Each row of a before or after table is a point. The points were changed in one or more steps. Then noise was added and the rows were shuffled. The steps act on how far a point lies along the listed directions, d1 being the first. What was done? A step turns or swaps two directions, mirrors them in a line or flattens them onto one, adds a multiple of one to another, or multiplies one. Angles are multiples of 10 degrees, from the lower direction toward the higher: turns from -170 to 170, lines from 10 to 170 but not 90. Use the fewest steps. Two steps may share a direction if one is a turn and the other turns, adds or multiplies; they go together, in the order done. Otherwise the lowest direction goes first.
In the rows, 128 means zero.

Directions:
(1): [156  85]
(2): [ 85 100]
Before:
[[ 93 141]
 [ 19 138]
 [132  75]
 [120  86]
 [111 149]
 [ 76  95]
 [103 219]
 [180  78]
 [112  81]
 [112 135]
 [145  96]
 [140 120]
 [184 112]]
After (13 x 2):
[[124  94]
 [124 111]
 [125 144]
 [128 124]
 [154 202]
 [118 135]
 [119  81]
 [133 130]
 [110  85]
 [122 105]
 [117  78]
 [127  78]
 [137 136]]
Steps: flatten d1 and d2 onto the line at 50 degrees

Directions:
(1): [ 73 157  99 151]
(2): [133 107  69  91]
(3): [173 152  98 170]
(4): [117  69 122 169]
Before, 9 rows:
[[ 92 141 181 115]
 [ 93 128 187 122]
 [ 85 197  85 143]
 [152  75 173  57]
 [142 102  95 169]
 [104 184  95 141]
 [117 125 113 118]
 [161 197 125 131]
 [157  70 127 121]]
After:
[[ 65 123 127 130]
 [174 140  79 151]
 [129 170 141  74]
 [123 142 142 131]
 [150 105 141  58]
 [102  93 137 177]
 [175  84 143 208]
 [131 186 146  65]
 [179 144  93 137]]
Steps: turn d1 and d4 by -70 degrees; turn d2 and d3 by -160 degrees

Directions:
(1): [ 39 155  99 106 109 121 149 161 123]
(2): [141  81 140  62  71 101 148 113 106]
Before:
[[ 99 157 137 136 126 125 117 139 139]
 [107 127 119  83  70 102 138 128 125]
 [168 118 137 154 132 132 123  99 135]
 [ 87 151 110 140 127 128 136 158 147]
 [166  54 146  65  57  93 151 116 110]
 [110 114 130  74  89 104 147 152 117]
 [109 148 122 132 147 139 118 131 131]
 [153 105 152 128 137 120 134  92 125]
 [249  89 171 162 141 131 105  91 141]
 [169 111 137 113 129 125 126 112 129]]
After, 10 rows:
[[200  51 157  83  73 100 139 104 116]
 [132 104 136  73  87 104 145 144 115]
 [129 116 127  81  69 100 135 118 124]
 [155 112 150 139 145 124 130  93 128]
 [160 125 134 164 141 136 120 103 137]
 [ 84 145 110 128 115 123 141 158 142]
 [ 95 153 137 128 118 122 120 140 136]
 [103 149 121 127 140 137 121 133 129]
 [171 117 137 124 138 130 123 112 132]
 [238 111 164 192 166 143  97 100 152]]
Steps: turn d1 and d2 by 20 degrees

Directions:
(1): [ 97 178  71  84 134 128  96 144  96 181 172 124]
(2): [157 120 122 103 152 121 192 148 173 113 211 120]
(3): [220 153 102  97 118 150  75 124 150  99 114 114]
(4): [128 121 108 188 139  93  84  54 143 123 181 129]
Before, 11 rows:
[[ 73  98 156 155 123 105 165 121 114 142 119 132]
 [104 126 116 140 140 110 123 104 118 139 163 125]
 [122 125 123 124 129 135 123 129 115 136 123 131]
 [138 141 120 127 130 128 115 125 121 128 135 128]
 [142 122 141 148 125 133 135 112 136 100  98 127]
 [126 132 117 119 126 127 107 124 127 134 137 128]
 [128 129 109 127 155 120 158 133 149 136 192 122]
 [114 131 121 127 135 129 134 137 125 134 133 124]
 [ 87 130 144 133 126 116 136 129 116 146 140 142]
 [122 122 130 131 132 126 127 129 129 131 138 135]
 [135 142 121 120 132 128 110 128 123 131 121 130]]
After, 11 rows:
[[  7  87 166 171 129  90 191 124  94 168 129 140]
 [125 119 131 124 129 136 135 134 122 131 120 130]
 [140 138 126 142 125 133 114 110 125 111  97 125]
 [113 120 131 137 134 122 128 122 127 133 143 135]
 [155 139 125 119 133 131 111 128 132 119 119 127]
 [154 139 119 133 130 129 111 116 130 119 138 129]
 [ 56 114 159 149 131 104 163 128 113 150 147 147]
 [111 129 102 145 158 107 146 116 145 145 208 126]
 [ 89 111 118 181 148  87 119  67 128 137 194 127]
 [106 127 127 127 137 128 146 143 126 133 133 125]
 [140 126 120 129 128 124 108 112 138 122 144 127]]
Steps: flatten d1 and d2 onto the line at 60 degrees; multiply d3 by 2; multiply d4 by 2.5

Directions:
(1): [ 57 163 149 147  99 133 127  97 179  93  84  87 180 145  49 135 133 145
 108 133]
(2): [ 74 136  91 133 201 165 102 173 153  95 163 158 140 132 150 202 149 143
 118 172]
(3): [153 166 137  84 148 106 104  80 127 170 121  83 121 137 115 220 106  68
 167 147]
(4): [102 153 148  48  77 120  97 181  90 127  85 175 149  87 126 126 168  87
 108 151]
(5): [108 146  98 145 119 161 151  98  72 137  74 171 128 207 139 109 125 134
 186 190]
(6): [131  78  91 124 128 118  71 133  94  64 145  79 168  99 115  90  73 103
 166 175]
Before (10 x 20):
[[ 74 131 129 120 142 139 130 167 148  99 155 162 155 101 129 127 162 131
   88 124]
 [106 116  66  94 136 153 112  90  48  91 109 123 150 157 134 119 117  85
  160 183]
 [ 51 158 161 115  62 124 106 146 186  95 112 141 157 103  59  87 156 124
   84 108]
 [ 95 152 155  54 119 139 103 180 152 115 127 138 104  73 126 193 204  99
   94 110]
 [107  76 154 175 100 122 163 173 121  91 128 166 121  78 139  25 158 201
   68  90]
 [127 122 149 139 157 133 104 119 166 143 186 104 114 121 149 172 124 119
  100  97]
 [110 116 166  88  99 127 118 190 101 114 111 148 124  77 105 112 179 139
   66 114]
 [ 52 188 139 115  82 162 135 124 144 122  66 182 145 153 119 159 180 119
  125 165]
 [211  63 136 241 168 132 200  75 191 152 224  69  81 194 120 142  71 191
  120  32]
 [105 137 166  76 100 111 127 123 118 129  66 178 137 138 130 112 134  96
  124 148]]
After:
[[117 156 125  68  80 135 151  88  60 145  65 155 130 150 123 107 159  85
  121 128]
 [ 97 156 125 141 182 174 158 123 182 134 146 135  75 161 141 217 189 156
  124 108]
 [111 151 142 132 138 133 133 138 181 152 167 164  90 133 126 143 150 130
  106  93]
 [130 158 132 171 112 148 179  58 146 168 104 145  93 189 145 145 137 135
  160 125]
 [ 91 135 113 145 169 156 155 142 131 125 159 177 129 149 155 137 156 144
  117 135]
 [155   7  82 143 132 119  51 166 107  14 218  40 190  92  91  97  30 110
  155 155]
 [126  66 137 175 141 126 156 184 121  93 165 170 103  72 168  54 154 196
   74  98]
 [ 93 116 119 139 163 150  78 126 142 107 175 109 143 133 143 167 112 114
  124 150]
 [140 135 177 122 127 110 168  90 162 164  99 157  99 158 135 125 130 127
  110  93]
 [124 123 152 148 161 149 164 160 139 146 143 156  84 129 131 156 181 181
   68  91]]
Steps: flatten d1 and d3 onto the line at 70 degrees; turn d2 and d5 by 50 degrees; turn d4 and d6 by -90 degrees
